Each row of a before or after table is a point. The points were changed in one or more steps. Then noise was added and the rows were shuffled. The steps act on columns, c1 being the first. Name the steps. A step turns or swaps two columns, mirrors them in a line or flattens them onto one, adds a multiple of one to another, or multiplies or shifts one. Angles are multiples of 10 degrees, from the lower column toward the higher: turns from -170 to 170, lines from 10 to 170 but not 90. Use the fewest steps. Two steps may share a column if one is a turn and the other turns, adds or multiplies; they go together, in the order done. Otherwise the lowest column goes first.

Before (9 x 2):
[[ 0.5 -4.6]
 [-0.3 -4.7]
 [10.9 -4.6]
 [ 0.4 -3.7]
 [ 0.9 10.4]
 [ 0.6 -1.5]
 [-1.3 -1.9]
 [ 1.0 -3.4]
 [ 0.6  0.6]]
After, 9 rows:
[[ 2.4 -3.9]
 [ 3.0 -3.2]
 [ 1.4 -0.8]
 [11.1  3.3]
 [-0.2  0.6]
 [ 2.7 -2.7]
 [ 0.1 -1.9]
 [-5.8  8.7]
 [ 3.4 -2.2]]
Steps: turn c1 and c2 by 40 degrees

Before:
[[-1.1 -3.1  5.3 -4.5  5.5  0.9]
 [ 5.1  0.9  2.1 -4.3  7.8  5.5]
 [-0.5 -0.6 -5.7 -4.5  2.6  0.4]
 [-1.0 -0.1  0.8 -0.4 -5.4 -4.3]
 [-1.2 -4.0 -1.3 -4.1  1.4  9.8]
 [ 2.4 -8.5 -0.2  4.8  3.2 -0.9]
 [ 3.7 -0.8  0.9  4.4 -0.1  3.9]
 [-8.0  5.7 -1.6 -4.4 -3.2  4.4]
 [-1.4  3.4  5.5  3.3 -4.9  2.9]
 [-4.1 -0.8  7.4 -5.2 -0.6 -5.1]
 [ 7.9  1.0 -0.4 -0.7  1.8  3.2]
 [ 4.1 -5.2  0.7 -4.6 -3.7  3.1]
 [-8.0  1.1  5.0 -0.7  1.3  8.0]
 [ 1.0 -4.5  6.7 -4.9  7.4 -6.8]]
After (14 x 6):
[[  4.0  -5.1   0.5  -4.9  -9.4  -2.5]
 [  1.0  -4.7   6.8   3.6  18.6  -7.8]
 [ -1.3   0.0   0.7   3.6 -13.7  -2.3]
 [ -8.0   5.7  -1.8  -6.0  -8.1  -1.7]
 [  7.8   1.1  -0.3  -3.2   4.7   0.8]
 [  3.8  -0.7   1.0  -1.3  -0.4   5.5]
 [ -1.2  -3.1   5.2  -3.0  13.7  -3.4]
 [  5.3   0.7   2.1  -7.4  19.1  -0.7]
 [ -3.8  -0.9   7.3   2.1  -1.7  -6.9]
 [ -0.4  -0.8  -5.5  -2.5   6.2  -3.7]
 [ -1.1  -4.1  -1.4 -10.4   3.6   1.1]
 [ -1.6   3.4   5.4  -0.9 -12.2   4.1]
 [  2.6  -8.3  -0.4   3.1   8.2   3.6]
 [ -8.3   1.0   5.0  -7.5   3.4   3.5]]
Steps: turn c4 and c6 by 60 degrees; multiply c5 by 2.5

Before, 13 rows:
[[  2.1   1.6   3.3  -3.1  -1.1  -3.3   3.8   7.3  -0.8   7.8  -2.2]
 [ -0.1  -8.9   1.1  -2.9   1.5   2.4  -3.1   3.2 -19.6  -6.0  -1.3]
 [  3.0   1.7   0.4  -3.0  14.5  -2.1   4.4  -0.7  -0.7  -4.7   4.3]
 [ -1.1  -1.1   3.9  -4.5  -1.8  -0.5   5.1  -2.1   0.6   1.7  -3.9]
 [  4.3  -0.3   2.9  -4.7  -0.7  -0.4   1.1   2.9   1.5  -6.2  -3.1]
 [  2.9   1.3  -3.4   6.9   0.4   0.9   2.2   2.6   3.8  -2.0  -4.3]
 [  2.8   0.6   2.3  -4.9  -1.7   3.0  -3.7  -1.3  -3.9   7.2  -1.1]
 [  4.2   0.3   0.8  -3.1  -3.3   3.7   3.9   1.5   2.3  -4.4   2.0]
 [  1.7   3.5   3.5   1.6  -3.1   2.0  -1.9   0.2   2.4  -5.2  -2.2]
 [-10.1   3.8  -5.1  -4.5  -3.4  -2.5   3.7   1.4   0.9  -4.1  -2.1]
 [  3.4   3.9   3.5  15.0   0.3   1.1   1.6   2.0   1.2   0.2   0.1]
 [  4.5  -2.7   2.7  -2.4   0.0  -7.7   2.1  -1.3   3.4   2.7   2.8]
 [-10.0  -0.9  -1.2  -1.4   0.9   0.4   1.6   4.5   3.3   0.8  -1.3]]
After:
[[  3.7 -11.0   1.6   2.6   1.7   2.1  -5.1  -0.8 -19.4  -6.0 -11.1]
 [  6.6  -0.1   3.7   3.2  -1.5  -3.5  -1.1  -3.6  -0.9   7.6  -3.0]
 [  2.7   0.2   0.1  -0.8  14.2  -2.3   3.9   1.8  -1.3  -4.5   4.4]
 [  3.9  -5.0   2.8  -1.4   0.7  -6.8  -0.9   2.7   2.8   2.2   4.1]
 [  5.6  -0.9   0.2  -2.2  -4.2   4.1   3.0   0.7   2.0  -3.7   3.0]
 [  4.3  -1.5   2.3   0.5  -1.5   3.0  -7.0   3.9  -3.9   7.2  -3.5]
 [  0.4  -3.2   4.3   2.5  -1.5  -0.4  -0.7   4.4   1.1   1.7  -3.6]
 [ -3.5   1.7  -5.3  10.7  -3.7  -2.2  11.3   2.2   0.0  -4.7  -2.0]
 [  0.6   1.5   3.7  -2.3  -3.3   1.4  -6.3  -1.0   1.8  -5.8   0.0]
 [  6.9  -2.0   2.7   0.1  -0.4  -0.4  -3.2   0.7   1.9  -5.9  -2.3]
 [ -0.7   0.1  -3.4  -4.0   0.3   0.1   6.7  -6.6   3.3  -1.3  -1.8]
 [ -6.1   1.7   3.7  -9.2   0.4   1.1  -4.1 -11.6   1.5   0.1  -0.1]
 [ -3.4  -2.8  -0.7  10.5   1.1   1.9   2.9  -2.8   3.5   0.6   0.4]]
Steps: turn c4 and c8 by -140 degrees; turn c1 and c4 by -50 degrees; shift c2 by -2.0; add -1.5 times c3 to c7; add 0.5 times c9 to c11
